Each point is reached from the start by the listed moves, each made 0, 1 or 2 times, or once backwards (-1), plus a little noise. Is the number of moves made odd or even? Then give how often each move was made.

Moves:
(1): -20,-26,53
(2): 35,2,-21
(3): 21,29,-12
Start: 3,-14,0
Points:
83,46,-45 -> odd (0, 1, 2)
-18,-40,52 -> odd (1, 0, 0)
-14,9,-33 -> even (-1, -1, 0)

Moves:
(1): -5,6,-14,-26,-5,11
(2): -14,13,13,-8,3,-4
(3): -9,-16,8,-25,14,-25
(4): -21,-26,-9,-1,9,7
(5): -11,-16,5,-8,-5,0
(6): -10,-12,7,-21,28,11
Start: -1,-15,-9,-9,-10,0
Points:
-22,-18,-10,-94,4,64 -> even (2, 0, -1, -1, 2, 2)
-21,-53,-8,45,-48,10 -> even (-1, 0, -1, 1, 2, -1)
-65,-127,-32,-73,-12,-32 -> odd (1, -1, 2, 2, 2, -1)
13,16,-16,-19,-42,29 -> even (1, 0, -1, -1, 1, 0)
-68,-48,-21,-87,-19,27 -> even (2, 1, 0, 1, 2, 0)
-58,-2,-19,-95,13,-2 -> odd (2, 2, 1, 1, -1, 0)

Moves:
(1): 11,-5,-20,18,9,-32,-2,8,-10,-29
(2): -28,-8,13,-30,-12,13,7,-16,-20,-3
(3): -25,29,-10,14,-40,-31,-9,-5,10,4
(4): 31,-26,31,-2,-9,27,-17,19,-4,-8
(5): 8,8,-8,17,-20,19,5,22,-7,0
(6): 38,-1,13,-21,10,25,-5,13,-14,21
(7): -37,33,8,2,8,-12,12,16,8,-37
(8): 12,0,5,-28,-7,10,20,-22,22,-15
(9): 8,-15,-2,-20,-12,-26,-1,16,-15,15
Start: -14,-10,17,11,13,5,13,6,-15,4
Points:
-48,-11,86,-32,-67,-19,-14,135,-120,-53 -> odd (1, 2, 1, 2, 1, 1, 2, -1, 2)
-105,32,46,-26,-32,-50,40,14,-31,-155 -> odd (2, 2, 1, 1, 0, 0, 2, 1, 0)
-68,-11,-23,-39,11,-50,59,-50,-49,-66 -> even (2, 2, 0, -1, 0, 0, 0, 1, 0)

Moves:
(1): 16,-21,18,0,-9,-36,3,-9,22,23,21,-9
(2): 8,6,4,-2,10,1,-14,2,-33,-10,18,-8
(3): 18,5,-9,-1,13,1,-2,-27,31,3,5,-6
(4): 1,-7,19,8,12,7,-1,0,28,-18,2,6
(5): 8,3,1,-13,-37,3,-19,21,-13,0,13,-16
(6): -2,12,5,-11,1,36,36,5,-5,19,-4,7
(7): 2,6,25,-16,-5,1,12,-21,-5,14,-6,3
(8): -16,-7,5,0,-21,35,-8,-5,-10,10,13,-9
(9): -12,27,-2,-3,12,-8,-7,24,22,4,-4,-13
(10): -10,-20,4,17,-9,-12,18,0,11,-21,-20,-24
(11): -4,18,-11,-12,-15,1,2,-2,11,-2,24,5
(12): -7,-24,-26,-36,-8,-2,2,3,-1,-18,6,11
Start: 15,13,-9,-9,-1,-8,-1,0,-22,13,12,-30
Points:
-32,76,-49,-48,76,-14,-77,64,-92,-44,32,-14 -> even (-1, 2, -1, 0, -1, -1, 0, 0, 2, -1, 0, 1)
81,29,-110,-55,70,-31,-23,-69,-47,-12,87,10 -> even (0, 2, 2, -1, -1, 0, -1, -1, -1, -1, 1, 1)
-24,-66,-21,-27,12,8,1,-46,126,-99,-55,-70 -> odd (-1, -1, 2, 2, 0, -1, 1, 1, 1, 2, -1, 2)
34,-47,39,-103,-48,-51,-63,-51,105,51,79,-98 -> even (2, 0, 2, 1, 1, -1, 2, 2, 2, 0, -1, 2)
8,27,-94,-102,-6,57,-25,42,70,40,32,-40 -> odd (0, -1, 2, 0, 1, 1, -1, 1, 2, -1, -1, 2)

Moves:
(1): 9,2,5,-2,-11,-8,5,-4,-8,14,8,11,-18,-9,4,9,6,0,-2
(2): -28,-6,-12,1,2,-3,0,7,-2,-9,15,-10,5,-23,1,0,-8,10,-7
(3): 0,19,9,3,-4,-2,-13,-3,-1,4,-8,-2,9,3,12,6,13,10,20
(4): 15,-1,-15,12,5,0,-3,-1,-6,-9,5,-3,2,16,12,5,6,22,10
(5): -14,5,-3,-12,2,6,9,-7,8,-8,-4,6,-6,-8,-13,12,14,-4,13
(6): -4,-1,13,0,8,16,-5,2,-9,-12,21,-7,10,-18,-18,14,6,-12,-8
(7): -6,4,9,-2,-13,10,0,17,-23,0,5,0,-1,-3,2,-15,-3,1,28
(8): 6,0,-10,6,-6,-2,-5,4,-1,-11,3,-5,9,-11,-3,-17,-2,-1,-9
(9): -2,-9,-12,0,-9,11,2,2,12,7,7,4,7,-5,-4,2,-9,-5,4
(10): 2,5,-5,20,4,10,12,-2,-4,-8,-11,12,2,-8,-2,-7,-11,-3,-6
(11): -5,10,6,2,-16,-18,-5,-4,-7,-5,7,6,0,17,1,10,-13,-9,-35
(12): 1,39,11,6,-4,7,12,7,5,-5,36,5,9,-7,-20,-18,-16,1,-20
(13): -15,-27,-6,8,2,16,-9,-10,12,-20,-2,-3,-1,-7,13,-18,-2,-10,10
(14): 8,-4,9,15,-2,-5,-2,1,12,12,7,14,-14,2,-8,-13,-10,9,-1
(15): 0,-17,-5,2,12,6,-13,7,-1,-22,7,27,6,-11,16,-3,25,-19,11
(16): 0,22,3,1,18,9,-21,-12,-27,10,-6,-1,-12,-11,-7,10,2,11,0
(17): 4,-5,-2,13,0,-18,-1,8,-2,13,11,-3,-18,-1,4,25,6,-25,7
(18): -26,9,18,-12,5,-12,6,-22,-7,4,26,2,20,1,-22,14,-27,-18,6
Start: -6,-11,-4,14,-13,-13,5,-8,-9,-6,-17,18,0,-5,6,-5,-3,19,7
Points:
-16,-19,-22,85,-5,-30,-36,3,-83,-75,-46,41,28,50,96,12,-3,48,10 -> odd (-1, 1, 1, 2, -1, 0, 1, -1, -1, 2, 2, -1, 0, 0, 1, 0, 0, 0)
14,-30,21,48,-57,-57,24,-69,-75,38,86,28,3,36,-43,125,-97,-52,-58 -> odd (2, -1, -1, 2, -1, 2, 0, 0, 2, 1, 2, -1, 0, 0, -1, 0, 1, 2)
-116,2,14,12,-31,12,-27,-23,0,-74,146,36,96,-48,-53,-12,-60,-27,47 -> even (-1, 1, 1, 1, 1, 1, 1, 1, 2, -1, 1, 1, 1, 1, 1, 0, 0, 2)
19,43,86,49,-32,17,-49,-48,-63,17,26,68,-57,-10,-3,50,42,35,67 -> even (2, -1, 2, 1, 1, 2, 1, -1, 0, 0, 1, 0, 1, 2, 0, 1, 0, 0)
-34,154,74,7,9,4,9,-61,-72,-2,136,69,81,-93,-88,91,-15,-34,-29 -> odd (2, 0, 2, 0, 0, 2, -1, 0, 1, 1, 0, 2, -1, -1, 1, 1, 0, 2)
33,62,33,61,-112,-18,-10,70,-17,-62,120,78,-2,-20,-7,-84,19,26,-26 -> odd (1, 0, 1, 1, 1, 1, 2, 2, 0, -1, 2, 2, 0, 2, 1, -1, 0, -1)
26,93,13,102,-63,-30,-56,15,-106,-9,-14,53,-73,-29,38,-72,-17,38,-23 -> even (1, 0, 1, 0, 0, -1, 2, 2, -1, 1, 2, 1, 1, 1, 0, 2, 1, -1)
79,7,-17,59,39,35,-17,-30,-40,15,13,32,-90,-54,-4,28,51,23,-10 -> even (2, -1, -1, 1, 0, 1, -1, 0, 0, 0, -1, 1, 1, 0, 0, 2, 1, -1)
8,-91,-26,77,14,47,-22,3,6,-69,105,88,2,-82,-31,18,58,-80,148 -> odd (0, -1, 0, 2, 2, 2, 1, 2, 2, 0, -1, 0, 1, 2, 2, 0, 2, 1)
85,82,-2,49,-13,-10,-35,0,-21,40,76,128,-29,-18,-23,-40,9,49,5 -> odd (1, -1, 0, 1, 0, -1, 0, 1, 2, -1, 0, 2, -1, 2, 2, 2, 0, 0)

Moves:
(1): -11,-11,-19,13,-3,8,-19,-21,10,-7,-17,-9,-7,7,4,14,-5,9,28,-21,-1,13,12,-10,-12,-9
(2): -31,-9,1,-7,-15,-4,-7,2,-2,-26,-8,2,-11,-6,6,-13,-16,-21,13,-7,-3,3,-2,-12,0,8
(3): -7,18,-5,-11,15,-15,8,19,-3,-17,-25,-8,3,-16,22,18,-9,-5,-12,-16,11,-5,3,-11,1,-10
(4): -9,6,-3,-2,0,-9,3,-6,-22,0,-13,-6,-12,-3,10,-1,-19,-5,16,-35,2,-4,-8,0,-14,7
(5): -3,-11,-13,18,-25,1,-15,-17,1,4,-2,8,11,-13,12,10,8,25,15,-3,-5,6,1,-3,3,-19
(6): -9,-28,18,0,9,2,21,-5,-2,-26,17,6,-3,-14,-11,1,9,-15,18,14,14,-18,13,-16,8,-4
(7): -19,-9,8,2,-15,40,19,-11,2,-39,-7,-27,23,-6,-13,-8,-18,-7,1,-4,-11,15,14,-14,-9,-7
(8): -15,-4,12,3,4,-5,1,18,10,7,7,-14,-2,10,0,-6,13,10,-3,1,2,23,-8,-4,-10,7
(9): -11,3,-31,13,-15,12,1,-1,-5,-21,-1,13,-6,4,7,6,-15,-5,17,-9,-13,-4,-4,0,-13,1
(10): 10,1,16,7,13,-9,-15,-3,9,-14,16,10,24,0,-8,-5,-7,4,-11,13,9,6,-16,-5,-6,-1
(11): 4,0,-11,25,-1,3,-20,17,-16,0,-6,4,17,14,-17,31,4,12,-7,-6,6,-18,-1,1,-3,-2
(12): -3,-1,8,-3,-3,19,8,-1,-4,38,-3,-5,-2,13,24,11,-11,5,8,-13,1,13,-10,-8,-12,12
(13): 2,3,-3,-4,10,3,-19,8,-15,0,-14,24,-2,6,-11,22,6,16,0,-4,1,18,-4,-2,16,-26
(14): 34,16,-2,14,-23,12,3,7,13,-25,-2,-16,1,-1,-33,49,17,-3,-26,27,-4,11,5,9,6,1
(15): -29,-13,10,-1,-22,6,12,-25,4,-8,2,19,-1,11,3,-31,-6,-22,0,-26,18,-12,-7,-19,-5,-14
(16): 26,-13,-22,13,-6,1,-2,-13,-9,-22,-12,11,11,17,3,16,6,-7,-8,-21,-9,5,2,16,12,-7
(17): -18,12,-13,22,-12,10,9,15,16,3,-24,8,9,1,-1,4,-24,25,8,-4,-1,-13,-11,13,6,23
(18): -10,-7,-38,-14,24,4,20,-15,22,15,3,0,-20,-37,11,-14,10,-11,-6,16,-17,14,-13,-5,-3,4
(19): -17,13,-27,-7,9,-24,14,8,-2,24,18,1,27,-16,-11,-24,-13,3,-5,31,31,-4,14,-29,12,7
(20): -8,3,-2,7,3,-3,-10,15,-4,13,-2,5,2,-13,-9,20,-4,-5,20,-25,-2,12,10,-5,-2,-14
(21): 4,2,3,-6,7,-11,-15,14,-3,3,-14,21,12,-11,-14,-12,28,10,6,9,14,-17,-16,-14,-12,16
(22): -5,25,14,13,6,6,-1,7,-7,12,-11,-11,-6,4,7,-2,13,-4,6,1,1,14,-2,0,12,1
(23): 3,1,0,-35,10,-6,8,-17,4,-2,18,-24,35,3,10,-11,-15,0,-8,-1,4,-2,-15,-9,21,-2
(24): -40,13,0,-18,-9,10,22,-25,8,1,18,5,8,-6,20,-18,-18,-23,6,-8,14,-7,-1,14,-14,33
Start: 0,-23,-3,-6,5,7,12,6,15,2,10,13,14,0,-21,18,11,23,19,6,-5,0,-3,11,7,-13
Points:
-75,-61,-102,-5,-86,20,56,-160,78,-97,-15,26,-25,46,116,-27,3,-21,77,-141,-13,-34,-25,32,-35,-31 -> even (2, -1, 1, 0, 1, 0, -1, 1, 2, -1, -1, -1, -1, 0, 2, 1, 0, 0, -1, -1, 0, 0, 1, 1)
3,-21,-58,28,20,6,-108,1,-6,-95,-59,21,47,-40,31,239,-31,78,45,-36,-20,41,-75,-70,78,-158 -> odd (1, 2, 2, 0, 2, 1, -1, -1, 1, 2, 2, 1, 2, 1, 0, -1, 0, 1, -1, 0, -1, 1, 2, -1)
-42,74,157,16,45,-76,-130,137,-68,-23,-131,54,-38,-20,-13,40,53,11,84,-158,39,85,-70,-82,-71,-89 -> even (0, 1, 2, 2, 0, -1, 0, 1, 0, 2, -1, 0, 1, 0, 1, -1, -1, -1, -1, 2, 2, 2, -1, -1)
-329,-84,7,-71,41,94,82,-99,46,-42,24,104,71,-132,-18,-186,-79,-49,181,7,88,22,-73,-161,-65,78 -> even (1, 2, -1, 1, 0, 2, 2, 0, 0, 2, 0, 1, 2, -1, 1, -1, 1, 2, 1, 0, 2, 1, 0, 2)
